Each point is reached from the start by the listed moves, each made once or not at all, plus a little noise. Is the number of moves made odd or even? Then give how often each move was made.

Moves:
(1): [ 0.65 -0.13 -0.09]
(2): [ 0.11  0.64 -0.45]
(3): [0.19 0.23 0.60]
Start: [ 0.05  0.08 -0.18]
Points:
[ 0.05  0.08 -0.22] => even (0, 0, 0)
[ 0.97  0.80 -0.13] => odd (1, 1, 1)

Moves:
(1): [ 0.66  0.05 -0.22 -0.06 -0.06 -0.19 -0.04 -0.07  0.04  0.01]
(2): [-0.10  0.83  0.08  0.00  0.07  0.02  0.07 -0.06  0.18  0.04]
(3): [ 0.21 -0.02  0.70 -0.07  0.06 -0.13  0.23 -0.03  0.01 -0.15]
(4): [ 0.10  0.02 -0.09  0.61  0.08  0.00  0.20  0.13  0.10  0.24]
(5): [-0.04 -0.13 -0.13  0.01  0.73 -0.07 -0.11  0.02  0.16  0.08]
(6): [ 0.17 -0.05  0.10  0.03  0.08  0.47 -0.08 -0.15  0.05 -0.21]
(7): [ 0.00 -0.08 -0.22 -0.17  0.10  0.17  0.68 -0.13  0.05  0.07]
(8): [ 0.17  0.09  0.09 -0.19 -0.07  0.19  0.08  0.63  0.15  0.19]
(9): [-0.07 -0.17  0.12 -0.13 -0.11 -0.04 -0.04 -0.19  0.66  0.08]
Start: [-0.18 -0.03  0.12  0.16  0.41 -0.13  0.42  0.41  0.46  0.43]
Points:
[ 0.02 -0.04  0.79  0.09  0.48 -0.29  0.65  0.39  0.48  0.29] => odd (0, 0, 1, 0, 0, 0, 0, 0, 0)
[ 0.61  0.87 -0.24  0.37  0.48  0.07  1.41  0.94  0.98  1.01] => odd (1, 1, 0, 1, 0, 0, 1, 1, 0)
[ 0.18 -0.05  0.72 -0.29  0.52  0.10  1.40  0.87  0.71  0.56] => odd (0, 0, 1, 0, 0, 0, 1, 1, 0)
[ 0.35  0.60 -0.13  0.58  1.13 -0.43  0.48  0.24  1.62  0.88] => odd (1, 1, 0, 1, 1, 0, 0, 0, 1)
